Each row of a before or after table is a point. One or more steps were done to the points. Then noise was added and the rows were shuffled. The steps act on columns, c1 being the first. Write out the steps. A step turns or swaps two columns, mirrors them in a line or flattens them onto one, adds a multiple of one to another, or multiplies or shifts one. Angles are multiples of 10 degrees, from the lower column toward the higher: turns from -170 to 170, lines from 10 to 170 but not 90. Use the fewest steps. Two steps may share a column if one is a turn and the other turns, adds or multiplies; they go together, in the order done. Otherwise the lowest column goes first.
In the rows, 128 means zero.

Before:
[[108 133]
 [112  80]
 [107 144]
 [137 115]
 [126  87]
 [128  78]
 [181  78]
 [104 141]
 [158 164]]
After:
[[124  55]
 [ 91  98]
 [127 156]
 [123 113]
 [ 81 109]
 [ 94 104]
 [123 155]
 [119 147]
 [173 127]]
Steps: turn c1 and c2 by -50 degrees

Before, 10 rows:
[[ 84 100 205  57]
 [168  89 169 151]
 [132 170 169  91]
 [108  69  72 102]
 [131 100 134 136]
 [124  89 149 114]
 [ 92 156 122  73]
 [194 145  82 117]
 [147 132  95 145]
 [ 74 124  57 126]]
After:
[[127 117 154 143]
 [128 136  88 106]
 [127 105  75  98]
 [128 126  73  96]
 [127 118 137 131]
 [128 140 101 112]
 [127 145 143 137]
 [128 113 170 152]
 [128 112 138 133]
 [128 129 111 118]]
Steps: multiply c1 by 0; multiply c2 by 0.4; flatten c3 and c4 onto the line at 30 degrees

Before (9 x 6):
[[115 144  97  98 170  40]
 [114  71  56 132 152 141]
 [ 77 145 134 122 144 146]
 [ 84 133 137  94 163 115]
 [ 92 121 119 102 170 121]
 [118  97 129 164 139 100]
 [121 109 130 141  63 145]
 [139 146 132 110 169 139]
 [185  96 134 107 150 133]]
After (9 x 6):
[[141  70  57 133 153 113]
 [114 134 138  93 163  83]
 [135  96 133 108 151 185]
 [139 145 131 109 169 139]
 [ 40 142  98  97 172 115]
 [146 145 135 122 142  78]
 [101  97 129 164 140 118]
 [144 110 130 141  63 120]
 [120 122 119 102 172  93]]
Steps: swap c1 and c6

Before, 8 rows:
[[107 171  99 149 101 144 146  88 168]
 [133 184  91 159  96 151 137 178 123]
 [113 130 146 142 133 130 149 119 127]
 [128 174 148 158 118 149 128  96 160]
 [121 132 160  98 141 144 119 176 105]
 [136 145 116 147 136 151 128  87 107]
 [110 141 125 152 153 130 111  95 117]
 [119 149 129 124 159 110 145  90 116]]
After (8 x 9):
[[106 127 117 123 147 142 116 118 130]
 [104 148 141 131 127 132  92  92  91]
 [ 91 146 115 155 125 108 122  83  66]
 [134 186 125 133 151  86 150 176 113]
 [ 78 137 130 137 103 121 113  93  93]
 [ 73 173 125 134 157  94 143  92 250]
 [ 83 174  96 152 135 137 137  95 221]
 [179 133  93  92 112 148 120 176  55]]
Steps: add -0.7 times c8 to c4; turn c1 and c4 by 60 degrees; turn c3 and c6 by 120 degrees; turn c5 and c7 by -120 degrees; multiply c9 by 3

Before (11 x 12):
[[ 75 134 131 122 123 140 107  90  89 101 140 186]
 [143  84 135  86 122 134 140 115 143 144  97  93]
 [129 113 126  43 115 116  89 145 152 148 115 116]
 [143 140 127 103 115  88 133 136 111  98 143 206]
 [154 105 128  62 169 149 126 155 165 164 162  94]
 [101 149  93 104 105 130 152 141 139  97 134 190]
 [130  93 153  91 127 127 136 207 146 156 128 100]
 [142 124 145 104 139 132 111 146 173 177 106 117]
 [112 136  66 101 140  68 133 140 109 127 124 171]
 [171 157 117  80  94 147 162 163  72 203  93 100]
 [148 130 144  85 142 110 108 168 174 119 118  57]]
After:
[[195 150  96 123 129 137  96 139 139 156 135 112]
 [201 142 129 139 128 174 105 137 110 143 143 155]
 [ 93  81 135 140 128 120  87 117 143 115  97 136]
 [ 87 109 128 171 130  96  81 154 166 102 162 148]
 [ 99  93 154 146 127 116  92 206 142 102 127 129]
 [119 111 125 210 128 135  86 145 151 105 117 132]
 [ 55 128 142 171 129 148 107 169 173 131 121 138]
 [193 135 134 152 133 124 138  91  90 156 142  81]
 [ 92 159 115 135 127  85  71 163  70  62  95 161]
 [172 138  61 143 124 185 103 138 109 105 126 120]
 [116 126 146 154 131 107 121 147 175  85 105 139]]
Steps: mirror c1 and c12 in the line at 50 degrees; turn c4 and c7 by 130 degrees; multiply c5 by 0; turn c6 and c10 by 160 degrees
